Rows are points. Two turns around zero, p and q, are shown by what they do to some points. Where does a point land after both, in the order given? Backwards means that the second turn is done in reverse. Each puzzle has new turns, and all numbers are rounded.

Turn p:
[-42 -11  29] => [-31 -35  22]
[ 11  19 -12] => [ 5 25  0]
[46 16  5] => [43 23  8]
[-8 -8 -4] => [-7 -7 -7]
[ -7 -16 -17] => [ -8  -6 -22]
Turn q:
[-21  27  21] => [-30   3  26]
[26  4 30] => [23  4 33]
[ 25 -11  -6] => [27  6 -6]
[ -2  -9 -32] => [  0   4 -33]
[  6  21 -10] => [-6 23 -1]
[-35 -31  -2] => [-15 -41 -18]
Where do these land?
p, then q: [32 14 -3] => [13 30 13]
p, then q backwards: [-10  31  11] => [ 2 29 18]
p, then q backwards: [ 17   2 -23] => [ 15   2 -24]
p, then q backwards: [ 23 -37   3] => [ 10 -42  -8]
p, then q backwards: [-14  -6  -3] => [-15   0  -2]
p, then q: [-48  -3  15] => [-23 -45   1]

Turn p:
[-30  13  11  -7] => [-10   0  27  21]
[-5 19  1 -3] => [-2 15  9  9]
[-14   5 -28  20] => [  7   0 -20  31]
[ 48 -22   4 -29] => [-14   4 -18 -56]
[ 0 12 -2 21] => [20  7 -2 12]
[  1 -27  15  -1] => [  1 -26   5 -16]
Turn q:
[ 9  0 30 -2] => [ 6 -1 27 15]
[-12  15  14 -13] => [-22  -5  14   7]
[-12 -24 -45  38] => [ 23   0 -60  -4]
[10 11 -7  2] => [-2 15 -1 -5]
[  4  -2   8 -25] => [ -5 -10  21 -13]
Where do these land?
p, then q: [17 22  9 -6] => [-21  14  17  -1]
p, then q: [ 17   2 -19 -14] => [-22   1 -14 -13]
q, then p: [-25 -35  19  35] => [ 35 -19 -42  -9]
p, then q backwards: [  9 -14 -14 -12] => [-15   4 -19  -4]
p, then q: [ -3   5  25 -19] => [-11 -14  22  14]
q, then p: [-16  20 -20  16] => [ -7   7 -13  32]

Turn p:
[  5 -11  20 -11] => [ 18  -9 -13  -9]
[  6  10  -4 -12] => [ 0 16 -6 -4]
[-13  -9 -25  -6] => [-28  -2 -10   6]
[13  0 -4 10] => [ 6  4  5 15]
[-9  2 16 48] => [  9 -24  43   9]
[  3  -2  20 -18] => [ 16  -1 -13 -17]
[ -5   9 -24 -10] => [-22  16  -5   1]
Turn q:
[  4 -21  -6 -18] => [ 13 -19 -16  -6]
[-16   5  -7  26] => [-17  18  -5  20]
[27 12 12  8] => [17  6 27  3]
[ -5  -3  17 -18] => [ -7 -20   6 -13]
[  8  19   5 -16] => [  3   4  13 -22]
[-18 -12 -21  18] => [ -9  11 -26  19]
Where do these land?
p, then q: [-34 -13   0 -12] => [-10 -19 -30 -10]
p, then q: [-8  8 25 -8] => [ 15 -14   2 -20]
p, then q backwards: [ 2 14  5 11] => [12 11  7  4]
q, then p: [ 32  -7 -13  15] => [23 16 11 23]
p, then q: [  9  -1 -18  -6] => [-9 18 -3  4]

Turn p:
[-39  34  20 -28  23 -18] => [-46  38  13  -6 -22 -21]
[ 20 -11  16   5  26 -19] => [ 14 -14  22  -3 -11 -28]
[-15   8 -33  21  -7  16] => [-15  -5 -16   9  37  12]
[ 16  16   8  15 -30  13] => [20 13  9 16 10 29]
[  7  -4  25  21 -28  35] => [16 -4 20 -5  6 49]
[  5 -18 -39 -32  27 -11] => [  0  -8 -41 -20   1 -41]
[  6 -25   3  -2 -10 -16] => [ 10 -20  -8   8 -20  -1]
Turn q:
[-27  -6 -15 -24 -21 -15] => [ -6 -21 -25 -29  -8 -17]
[ 30 -24  28  24   4 -16] => [ 27  -3  32  28  16 -18]
[ 25  28  10  24 -16  20] => [  9  32   6  27 -29   6]
[-26  29   7 -35  24   3] => [-19  27 -10 -42  16  12]
[ 19  35 -10  20  -8   8] => [ -2  29 -15  28 -17   7]
[  1 -32   1  15  23 -38] => [ -1 -25  10  16  42 -22]
[  8   4  -1 -12   4  35] => [  5   6   6  -8 -13  33]
[-30 -26 -17  30 -25  -6] => [-26 -39   2  13 -21 -24]
[  1  -8  -2 -42  14   9] => [ 14  -5  -6 -33  14  23]
Where do these land?
q, then p backwards: [ -5  19  48  -6 -24 -23] => [ 27  24  11 -29  38 -12]
q, then p backwards: [-47  13   1 -18  26 -11] => [-35   8 -14 -10  32  29]
q, then p: [ 14   4 -28 -16  16  -7] => [  2  -8 -13 -17  30 -11]
p, then q: [ 10  28  -4  35 -12  -7] => [-15  20  28  27  12   3]
p, then q: [  0 -13 -15   5  42  13] => [  7 -15  -4 -25  38  -6]
p, then q: [ 15 -10  -7  -1 -33  37] => [13  0 -2  6 -8 51]
p, then q backwards: [ 12 -41   5   0 -16  -3] => [ 11 -25 -21 -12 -24  14]

Turn p:
[-28  -9 -21 -27 -17  -2  11  24] => [-44  10 -18   2   1  -4  -1  26]
[-19  -6  10  10  -2  -9  -9  -1] => [ -5  -8 -10   7  -2 -12 -13 -14]
[ 15  -9 -13  -3 -10 -17 -16  -7] => [ 18  12 -18  -9   7 -14   5   6]
[11  1 14 -1 -1  1 -6 -2] => [  9  -9   5 -11  -4  -4   2  -3]
[27 27 10  3  2  0 27  1] => [ 4  0 33 -5  6  7 32 -7]
[ -5   9  -8  23   2 -23  11  -2] => [  0   9   0  22  16  -9  11 -18]
[  0  16   0 -13  17  14  12  24] => [-15  -8  27   5   7  11   0  21]
[25 -9  6  7  5 12  5 -1] => [ 20 -12   3  -3  -7  14  14   4]
[ 16   8 -12 -12 -16   2  -7  -3] => [  7  18   1 -15  -6  -7   9  13]
[-32 -17  -1  12   2  15 -18  -6] => [ -4  -3 -18  16 -18   3 -33  -7]
[-10 -12  16  -1  18   8 -11 -28] => [ 11  -9  -6 -12  -1  16 -27 -21]
Turn q:
[-10  -5   5  -6 -17 -19  21   5] => [  5  -2   5  -5  -7 -24  23  -5]
[ 19 -14  -7  27  22 -17 -12  -8] => [  2 -18 -14  -8  22   0 -28 -22]
[ 15   3   7  -4   5  30 -19  21] => [  9  -1  11   5   2  19 -21  32]
[-31  -2   3   5  -6  -4  13 -11] => [-12  -5   1  10   0  -2  30 -13]
[-21  10 -17 -17   6   0  19   2] => [ -7  13 -22  -1  -5  -2  27   9]
[ -5 -18   0  -1  -3 -15   6  -9] => [ -5 -14  -1 -11  -6  -9   8 -14]
[22 -7  0 18 33 -9 -5 11] => [  6 -11 -12 -15  33   0 -24   1]
[  1   8  13   2  -5  -9  10 -15] => [ -3  12  12  -5   3  -5   6 -16]
[ 24   2   3 -12   2  30 -22  -1] => [  3   7  11  -4 -12  26 -28  18]
[  4  11  -9  -2 -17  22  -1   7] => [ 16  10   2  15 -14  12   0  11]
[-17  12   2 -11 -19  -9  -9  -5] => [-15   9   6  16 -17 -14   6  -1]
Where do these land?
q, then p: [ -6  12 -17   7  10   7 -10 -26] => [  3  24   4  11 -16  10 -17  -6]
q, then p backwards: [ 24  -8  18 -16 -18  -8 -18  -2] => [ -7  23  17  -8  -3  19 -25   1]
p, then q: [19  8 20 -3 -8 -1  0 -4] => [  0   4  12 -24 -10  -7   6  -2]
p, then q: [-15 -10   4 -21  -1 -11  21  14] => [-16 -14 -17   4   3   5  25  10]
p, then q: [ -2   9  -1   9  -2 -11  -8  10] => [ -2  -3   0  -1  12 -14  -4 -10]
p, then q: [-11   1 -13  19   5  -2 -16 -13] => [  2   8  -3  13   4   2 -24 -15]
p, then q: [ 17 -13  -1  10 -12   5  -8  -2] => [ 23   4  -4  -7 -11  -6  -4  -4]
p, then q: [-18  -5 -11  -6  48   3  34  10] => [-11 -23   0  12  32  45   7  15]
p, then q backwards: [-17   0   2   1  11  -5  33  -7] => [-19   3   7  14  15   7  -4 -26]
q, then p: [ 12   3  -8  -9 -22   5  -4  20] => [ 10  -4   1   0  -6 -24  20  10]
p, then q: [ -3   3   6   8 -11  18 -25   0] => [  7  -3  13  10 -17 -17 -16  -5]

Turn p:
[ -9   5  27  20   3   4 -15 -12] => [-10  24  11   8 -14 -14 -11 -17]
[ 11 -11 -14 -36  19  -4  -8  42] => [11 -5 -4 11 49 30 -1 19]
[ -2 -22  -8  17  -2  -4  11 -17] => [-12 -13  -4  -6 -14   5  15 -21]
[  7  16 -18   6   2   9  -8   9] => [ 10  -5 -21   6   5  -9 -12   5]
[ 14 -22  -4 -21   2  12   4 -10] => [  5 -19  13 -15   8  20  -7  -9]
[15 13  2  0  0 -9 22  1] => [ 20  -8   5   8 -11  -2  13  10]
[-16 -10  24  -8 -15   8   1  23] => [-15  24   7   0  -5  25  -7  18]
[  1  15 -10  20 -13 -16 -11 -34] => [-13 -15   0  -2 -16 -41   2  -9]
[-20  17   2   1   5   1   4  -3] => [  4  19  -6 -10  -2 -13   6   4]
Turn q:
[-14   3   7 -29  16  -5   5   2] => [ 10  15   1 -10 -14 -26  -1 -10]
[-12  15   2 -15   3  -7  -2  19] => [ -3  14  16   7 -15 -17   3   0]
[-12  13 -19 -10   4 -24   6   4] => [-12   8 -11   9 -19 -20  12   8]
[-30  -6  -3 -12   9 -13 -17  11] => [ -4   6   4  -2 -36 -11 -16  -1]
[ 30 -24  -2  18  -8  16   6   7] => [17 -5 -1 -2 22 31  1 20]
[ -2   1   7  19  -1  -1  26 -12] => [ -2 -26  -4  -9  15  -9  11   6]
[ 29  -5 -25   4  -9  26  -1 -11] => [ -6  16 -15  -7  25  33  10   4]
[-14  21   6 -13  -5 -14  -4  11] => [ -7   6  14  14 -16 -18   7  -9]
[ 48 -17   2  26  -1   8 -10 -19] => [ 13 -10 -22  13  40  33 -14   4]
[-12   8   4   7  15   9 -13   4] => [-13   3  10  -5   0  -6 -20  -1]
[ -9  -9  20   5 -21   5   4 -17] => [  6 -26   4  -8  -1  10   6 -21]
Where do these land?
p, then q: [-11  23   1 -17  18  16  -6 -15] => [  9  23 -12  24   6 -16  -4 -12]
p, then q: [ 2 -9 -8 44  4 28 -5 12] => [-40  -2 -22  -2   0  30   6  -7]
p, then q: [-26   5   3  -2   4   6 -13  18] => [-25  17   7   4  -1 -17  -2   3]
p, then q: [  3  -7 -12  -6   3 -17  10 -30] => [ 29 -11 -15 -11  -7 -10  10  -5]
q, then p: [ 18  -8  -3  17   8 -13   4   0] => [  0  -4 -19  16  11  10   0  -8]
q, then p: [  2 -11  31  -7   0  18  17   5] => [16 -9 34  8  7 10 -4 -7]
p, then q: [-10  -4   5  -7 -22 -14 -36 -11] => [ -3 -11  10   1 -34 -20 -21  -7]
q, then p backwards: [  7  23 -10  -9  -7 -16  21  13] => [ -9  13   5   8   5 -35   7   5]
p, then q: [ 16 -11  -7 -12  -8  -8   8   8] => [ 14  -2   9 -16   2  10  -7  12]

Turn p:
[-36  15   4  24  12  18 -32  48  -6] => [ 26 -11  12  -8  -4  57   9  28 -27]
[  2  15  19  28 -12  -6 -20  -7  25] => [  5   0 -21  20  -8  30 -17   4  22]
[  7  23  11   5 -16 -24   1  11  16] => [  4   3   3  18  -1   8 -39   2   4]
[ -2  17 -14  45  12   5  37  17  -8] => [58 29  5 -3 -8 -1  0 -6 -5]
[-15  37  17  -6  27  29 -14  29  10] => [  2  -1  28 -23 -25  51  -5  -5  -9]
[  4 -23 -11 -25  13 -19   1 -45 -32] => [-26 -10 -13   5  28 -34  26 -35 -10]
[  9 -34  -7 -48 -14 -19  -5 -12 -14] => [-42 -22   3   0  24 -40   3   5  -8]
[ 10 -24  13 -44 -12  -8  11 -24 -28] => [-30 -32  -3  -6   4 -46   2 -18  -8]
[ 12 -29  -4 -19  28  -8   2   2   6] => [-12  -4  20 -16  28 -12  13  -4  18]
[-21   5   1  35 -12  10  35  -6  34] => [ 33  21   6  30 -33  -2   8   9  26]
[ 21  -1   3  45 -14  22  13   1   6] => [ 35  16 -30 -10 -17  -2  -4  12  21]
[  9  -1 -32 -42 -11  -1 -30 -13  -8] => [-54  11  -8  -6  14  -9   3   7 -25]
Turn q:
[-25 -17 -28  11  15  -4  35  12 -41] => [  6 -55  -1   6  -2   0  42  -9  -9]
[ -3  -4  35 -33   6  -6  10  -9 -32] => [ 13  -3  27 -15  45  10  10  14 -10]
[ 36  28   8   3   7 -15  22  -5  -1] => [ 27  19 -30  -4  11  15   0  -2 -24]
[ -3 -12  36   2 -24  44  -2 -25  -4] => [ 3 33 36 29 10  6 15 20 24]
[-21 -27  24 -12   9 -18 -16 -13 -28] => [  2 -24  36   0  37  -9 -10  -7   5]
[ 38  17 -38   5 -10 -27  10 -16   6] => [ 18  20 -28 -10 -18 -15   4 -34 -32]
[-22  29  -4  -9  -3  31 -17   5  41] => [-32  25 -20 -11 -15 -10  -4  28  33]
[ 41  15  15  40 -14  10 -10  16  39] => [  7  36 -25  32 -32  23 -37   7  -3]
[ 19 -31   9 -13  19   7 -27  30 -11] => [-25 -12  26  -6   3  39 -21 -14  -7]
[-25 -14 -23  23  17  -6 -19   2 -24] => [-22 -38  -1  19   5 -14   3 -24   6]
[-18  -7 -17   4   8  -7  -4 -10  47] => [  3  -1 -13 -17 -25 -19 -17  -8  36]
[-16  23 -18 -21 -30 -10  17  10   8] => [  0   3  -8 -24 -18 -28  14  26 -18]
Where do these land?
q, then p: [ -6  13  -8  27   0 -22 -35 -44  11] => [ -8  24 -16  38  36  23  -4 -23   8]
q, then p backwards: [  9 -47 -15  -8   6   7  27 -22  13] => [-10   6  24  13  40  22  32  -2   7]
p, then q: [ 10  10   4   7 -11  32 -16  23  -7] => [-27   8  19 -16 -12   6  14  10 -19]
p, then q backwards: [-20 -15  26 -33  25  19 -10   3  -4] => [-19 -32 -21 -21  12  11   5  20 -22]
q, then p: [-17  26   5 -26   6   1  27 -32 -34] => [ 17  13  43 -17  17 -21  -3 -34   7]
q, then p: [-16  43 -14 -22 -28  10   2  -9  20] => [  1  15  36  20   6  -4 -33   3 -33]
p, then q backwards: [ 28 -14  -5   0  -7   0 -14  29  -7] => [-13  19  21 -25   8 -18  -1  10   9]
p, then q: [-39 -23 -14  14 -16  -5 -13  21 -21] => [  7 -32   1  17  -7  39  13  -4 -26]
p, then q backwards: [ 19 -27  27  43 -12 -31  24  17  30] => [-32 -10  47  30  13 -14  14 -28  32]
q, then p: [18  6  9 15 28  5 30 45  1] => [  2  14 -12 -39 -15 -14  27  36  -9]
q, then p: [ 13  27 -16 -17  10 -16 -24 -31  -2] => [-21  18  10  16  15   7   7 -39 -19]
